Each point is reached from the start by the listed moves, each made once or not at all, plus a little noise. Say if it took an odd or an even number of moves. Then give how often each move was made.
In the rows, zero is written as 128.

Moves:
(1): [140 172 110]
(2): [119 151 105]
Start: [138 134 119]
Points:
[141 201  79] -> even (1, 1)
[127 154  95] -> odd (0, 1)
[150 179  99] -> odd (1, 0)

Moves:
(1): [129 124 145 161 126  91 120 113 134]
(2): [146 139 131 126 148 104 137 169 145]
(3): [ 88 137 146  96 101 127 142 156 124]
(4): [145 161 124 155  90 137  86 167 101]
(5): [151 150 162  89 151 133  81 129 105]
(6): [132 156 137 152 123 144 156 125 109]
Start: [ 94  95 132 180 127 142 154 110 109]
Points:
[ 99 162 211 162 140 104 155 166  90] -> odd (1, 1, 1, 0, 1, 1)
[ 87 150 209 167 120 128 136 119  73] -> even (1, 0, 1, 0, 1, 1)
[116 162 194 173 110  96  82 203  77] -> odd (1, 1, 1, 1, 1, 0)
[111 136 147 202 150 124 197 150 110] -> even (0, 1, 0, 0, 0, 1)
[ 96 141 194 108 143 114 130 181  97] -> odd (0, 1, 1, 0, 1, 0)

Moves:
(1): [167 132 120 128 122  78 182 141 150 127 139 126]
(2): [155 153 142  97 164 143 117 130 133 123 143 124]
(3): [172 122 146 151 119 139 140 153 112 138  98 151]
(4): [136 126 165 138 151 128 118 165 145 131 166 164]
(5): [121 133 129 158 157 150 125 110  96 123 100 162]
(6): [122 141 184 141 123 156 150  98 144 128 129 101]
(7): [133 122 129 145  89 123 129 119 103 142 147 142]
(8): [113 109 111 107 123 127 126 152 113 120 129 145]
(9): [128 141 146 118 100 115 123 106 139  96 117 144]
(10): [118 175 101 109 148 108 151 114 121 115 116 149]
(11): [153 135  94 119 130 147 143 131 118 120 131 118]
Start: [101 125 123 133 129 114 134 137 122 126 127 134]
Points:
[121 169 157 125 167 136 116 104 107  82 103 184] -> odd (0, 1, 0, 0, 1, 0, 0, 0, 1, 0, 0)
[121 124 128 150 117 132 131 153  69  92 146 242] -> even (0, 0, 0, 1, 1, 0, 1, 1, 1, 0, 1)
[183 138 159 194  74  82 190 128  80 113  89 220] -> odd (1, 0, 1, 0, 1, 0, 1, 0, 1, 0, 0)
[128 102 162 173 168 145 132 206  76 131 111 246] -> even (0, 0, 1, 1, 1, 0, 0, 1, 0, 0, 0)
[196 123 174 195 121 138 224 184  78 129 144 216] -> even (1, 0, 1, 1, 1, 1, 1, 1, 0, 0, 1)
[130 213 170 112 166 160 162 112  83  73 153 235] -> odd (0, 1, 0, 1, 1, 1, 1, 1, 1, 1, 1)

Moves:
(1): [116 133 106 130 114 118 126 114 113 101 128 153  93 114 136 125]
(2): [105 134  96 127 119 155 125 124 127 142 114 133 153  95 117 120]
(3): [123  78 154 161 159 112 182 153 123 153 145 143 128 115 124 115]
(4): [103 121 131 116 110 120 135 140 123 128 142 105 125 135 108 122]
(5): [144 124 166 132 132 132 132 120  54 111 122 127 144 179 118 115]
(6): [107 143 135 133  91 132  98 107 118 154 110 155 106 138 113 107]
(7): [131 123 134 147 126 145 123 133 107 128 153 134 117 107 117 109]
(8): [158 109 132 125 147 108 120 135 139 147 137 119 122 141 133 117]
(9): [121 134 109 124 130 120 140 130 132 139 133 132 115 130 111 132]
(10): [140 131 133 125  97 120 124 120 132 134 138 109 145 121 103 121]
(11): [126 149 116 122 120 138 132 139 124 137  88 143 126 122 150 150]
(12): [105 151 123 137 132 110 120 142 112 159 129 153 113 135 134 137]
(13): [142 134 165 126 170 108 119 132 110 144 128 135 140 127 132 119]
(14): [125 126 124 164 115 131 143 143 156 132  97 145 123 126 132 119]
Start: [134 145 137 123 134 142 126 135 111 129 159 149 139 142 117 157]
Points:
[159  64 249 196 201 107 180 197  28 176 190 154 145 174  89  76] -> odd (0, 0, 1, 1, 1, 0, 1, 1, 0, 0, 0, 0, 1, 1)
[111 149 152 106 151 107 115 138  75 123 171 155 108 131 113 133] -> odd (1, 0, 0, 1, 0, 0, 0, 0, 0, 0, 0, 0, 1, 0)
[ 87 103 170 209 111  92 161 169   9 205 172 234  42 178  66  76] -> even (1, 0, 1, 1, 1, 1, 1, 1, 1, 0, 0, 1, 0, 1)
[ 84 102 120 162 163 111 179 191  83 232 216 174 115 103  65 112] -> odd (0, 1, 1, 1, 0, 0, 1, 1, 1, 0, 0, 1, 0, 0)
